Each point is reached from the start by the listed moves, each made once or not at all, plus a little noise. Is the number of moves made odd or even? Then give how often each move was made.

Moves:
(1): [42  1  8  4 -8]
(2): [ -5  53   1   6 -13]
Start: [ 14 -16   2   2  -3]
Points:
[ 60 -17  10   4 -11] -> odd (1, 0)
[ 12 -12   2   3   0] -> even (0, 0)
[  8  35   3   7 -14] -> odd (0, 1)

Moves:
(1): [39  6 -3  2  1 12 11 -3  0]
(2): [-4 35 18 15 10 -2  8 -8  8]
(3): [ 16 -22  46  -3   4 -12  -2   2   4]
(4): [-2 -7  0 34 -5  2 -3 -3 -2]
(5): [  4 -11  -1   1  47   6  -5  -6  11]
(6): [-16   2   8  -4  -9  42  -3  -4 -13]
(7): [ -6  -3   0   0   7  -1  30  -6 -10]
(8): [ 0  5  2  8  3  2  0 27 -4]
Start: [ 23 -14 -12  -4 -13  -8  25 -20 -13]
Points:
[ 56   1  56  39 -10  34  36 -35 -15] -> odd (1, 1, 1, 1, 0, 1, 0, 0)
[ 16 -12  60  47  43  30  49 -18 -17] -> odd (0, 1, 1, 1, 1, 1, 1, 1)
[  0  -8  -2  -1 -13  36  53  -3 -41] -> odd (0, 0, 0, 0, 0, 1, 1, 1)

Moves:
(1): [ 30   6   1  -2 -10   0   9  -3  -1   2  -9   1   4   2   5]
(2): [ -4  24   4  -1   1   9  -2   2  -3  -7  -4  -2 -10  -3 -11]
(3): [  5  -6  35   0   4   0  10   1   2   7  -2 -16   6  -2  -4]
(4): [ 6  6 -2 29  0 -1  1  9  2 -7 -6 -4  9 -3 -6]
(5): [ 6  0 -4  1 24  9  0  0  5 -1  6  0 -3  0  2]
(6): [ -2  -9  -1   5 -13  29 -13   8 -11  -8   0  -6  -9   0   2]
(7): [-7  2 -7  6  1  6 21 -1  0 -1 -8 -7  0  4 -1]
(8): [ 0 -1 -2 -6  6 -4  7 33 -8  7  2  5 -2  8 -7]
(9): [-4 -1 -4 -7 -7 12  4 12 33  1 -1  8  1  6  0]
(10): [ -1  -3   0   9   1  -1  -4  -6  -1  27  -1  10 -15   8  -3]
(11): [  4  -1   3   6 -10   2   5   2  -4   4  31   0  -4   3   0]
(12): [-2  0  9  2  2  5  7 -1 -5 -1  4 24  4  0  7]
(13): [-5  8 -2 -6 -4  7 -6 -4 -9 18  5 -1 22  6 -5]
(14): [ -7   3   1   4   1  -4  -1   2  -2 -19  -7  -5  -4  35  -7]
Start: [ -4   1   3   1  -6   6  11  11   0 -11  23  17  -7 -17  20]
Points:
[ 2 12 -7 34 13 19  3 10 -6 24 29 22  7 -7  6] -> even (0, 0, 0, 1, 1, 0, 0, 0, 0, 1, 0, 0, 1, 0)
[ -2  -3 -14  43  11  45  23  55 -14   4  16  14 -28   3   5] -> even (0, 0, 0, 1, 1, 1, 1, 1, 0, 1, 0, 0, 0, 0)
[-28  16  22   6 -15  60  29  55   4  14   7   5 -18  45 -17] -> odd (0, 1, 1, 0, 0, 1, 1, 1, 1, 1, 0, 0, 1, 1)
[ -6  31  31  45 -14  27  40  15 -12  30  40  -4   3  -5  -9] -> odd (0, 1, 1, 1, 0, 0, 1, 0, 0, 1, 1, 0, 1, 0)
[ 28   4  29  40  -6  45   6  20 -12   8   9  -3   4  28   5] -> even (1, 0, 1, 1, 1, 1, 0, 0, 0, 1, 0, 0, 1, 1)
[ 15  19 -15  16 -18  27  49  56  17   8   2  24  29   6   7] -> even (1, 0, 0, 1, 0, 0, 1, 1, 1, 0, 0, 0, 1, 0)
[ 29   1  15   8 -15   9  36  35 -18  25  51  59 -21   4  25] -> odd (1, 0, 0, 0, 0, 0, 0, 1, 0, 1, 1, 1, 0, 0)

Moves:
(1): [ 5  2  1  4  0 -4  0 -3  1  2  2  3 -4 -1  4  4 -1  7 -1  3  2 -5 -2  2]
(2): [ 0  4  4 -6 -3 -1 -1 -3  1  1  2  5  4 -2  2 -1  0 -4  8 -6 -5 -1  7 -1]
(3): [ 6  4  2  5  8  0  5  7  8 -4 -1  1 -6  2  2 -7 17  0 -1 -8 -5  3  1  1]
(4): [-1 11 -7 11 -2  4  0  5  4 -4  3 -8  2  4 -4  0 -1  4  1  7 -1  1 -1  1]
(5): [ 0  1 -4 -3  6 -5 -3 -1 -4  2  2  3 -4  0 -1 -9 -6  4  6  3  3  0  2  2]
(6): [-3 -1 -4  1  2  8  4  3  1 -5 -6  4 -2 -1  3  3  5  5  0 -1  3  0  2  1]
(7): [ -2   1  -1  -1  -8   0  13  -4  -8   2   5   4  -4   6  -1  -2  15   7
  -4   4  -2   1   2 -10]
(8): [ 0  3 -9 -8 -3 -3 -2  5 -1  1  3  0 -1 -3  6  7  0  2 -3 -2 -2 12 -1 -1]
(9): [-1  0 -1  4 -1  1 16  3  8 -2  6  0 -2 -3 -6  2  4 -4 -4  7  8  3  0  9]
(10): [-3  4  6  0 -2  6  1  1 -6 16 -4 -1  1  0  4  6  1  5 -2  5  4  3  4 -1]
(11): [ 2  8 10 -2  0  1 -5  0 -4  1  9  4  4  5 -7  1  0  4 -9  3  6 -1  1  0]
(12): [ 3 -5 -3  6  2 -7 -4 10 -5  0 -9  9  5  2  7  4  0 -7  3  9 -2  2 -4  3]
(13): [-2 -3 -4 -1  5 -4 -1 -3 -3  2  0 -1  7  2  2  2  5  1  1 -3  0 -1  0  4]
(14): [  3   0  -2  -9  -6  -4  10  -3  -2  -1 -11  -3  -2  10  -3  12   4   9
   4  -1   4   9  -1   6]
(15): [  2   2  -4   4  -1   5  -5  -4  -3   2   2  -1 -10   5   5   1   5  -8
   2  -3   8  -1  -1   7]
(16): [-11  -2   1   7   8  -6  -3  -3   2   0   1  -2  -6   2   4   7  -3   2
   4   0  -4  12  -4   2]
(17): [ 1  1 -2 -1 -1  2 -1 -3  0  6 -2  7 -1 -1 -8 -2  8 -1  0 -2 -4 -1 -1  0]
(18): [ -6  -2   0   2 -11  -9  -5   2  -2   0  -3  -4   1  -4   0   1   2  10
  -2   0   8   6  -4   5]
(19): [ 3 -6  1  4 -1  4  1  0  0  2  6 -3 -1 -1 -3  1 -3  4  4 -4  4  5 -1 -5]
(20): [-2  0  3 -5  3  2 -3 -4  3  0  3 -2  3 -1  0  5 10 -1  5 12  6 -8 -7 -5]
(21): [ 6  7  4  9  1 -2 -2 -4 -5 -3 -5 -4  1 -8 -4  6 -1 -2 -4  5 12 -2  0 -6]
(22): [  4   1   3   1  -1   5  -4 -11   2  -4  -2   5   2  -1   1   1   1   3
  -3   7   2  12  -2   2]
(23): [  0  -9  -2  -5  -1  -9  -9   1  -2  -1   2  -3  -7  -2  -1   4  -3  -1
  -2   2 -10   2  14   1]
(24): [ 0  3  1  5  2  4  2  6 -7 -6  1  0  0 -7 -3 -1  1 -3  2  3 -5 -3 -5  6]
Start: [ 10   6   7   1   0   0  -6  -3   7   4  -8  10   6  -5  -8   0   3   2
 -12 -10  -3   2   9  10]
Points:
[ 14  21   7  27 -26   9   2  -8  -8 -11  11  12  -4 -15 -23  15  28  15
 -22  14  23  24  23  20] -> odd (0, 1, 0, 1, 0, 1, 1, 0, 1, 0, 1, 0, 0, 0, 1, 0, 0, 1, 1, 0, 1, 1, 1, 1)
[  1  11  17  25   3  -3  -8   3 -17  26  -2  23   2   5  -3  16  60  14
 -11   6  10  21 -10  17] -> odd (0, 0, 1, 0, 0, 0, 1, 0, 0, 1, 1, 1, 1, 0, 1, 1, 1, 1, 1, 1, 0, 0, 0, 1)
[ 11  28   2   7 -21   1  15   9 -13  22  -2   9   8   9 -22  18  50  43
 -19  -8   3  37   3  16] -> even (0, 0, 1, 1, 0, 0, 1, 1, 0, 1, 1, 0, 1, 1, 0, 0, 1, 1, 1, 0, 0, 0, 0, 1)
[  1  18   9  34  14  11   4  11   2  17   1  21  12  -7 -13  32  29  17
  -6  25  12   7  -9  30] -> odd (1, 0, 0, 1, 0, 1, 0, 0, 1, 1, 1, 1, 1, 0, 0, 1, 1, 0, 1, 1, 0, 0, 0, 1)
[ 11  22 -10  13  20  -9 -16  -6  18   8  16   7 -11   4  10   9  25  12
  14 -10   1  18   2  17] -> odd (1, 1, 1, 1, 1, 0, 0, 1, 0, 0, 0, 0, 1, 0, 1, 1, 0, 0, 1, 1, 0, 0, 0, 0)
[  3   9 -14   4  -6 -11  11  30   1   2 -24   3   6  -5  -1  36  46  23
  -9  19   4  31   6  41] -> odd (0, 0, 1, 1, 0, 1, 0, 1, 1, 1, 0, 1, 1, 1, 0, 0, 0, 1, 0, 1, 0, 0, 1, 1)
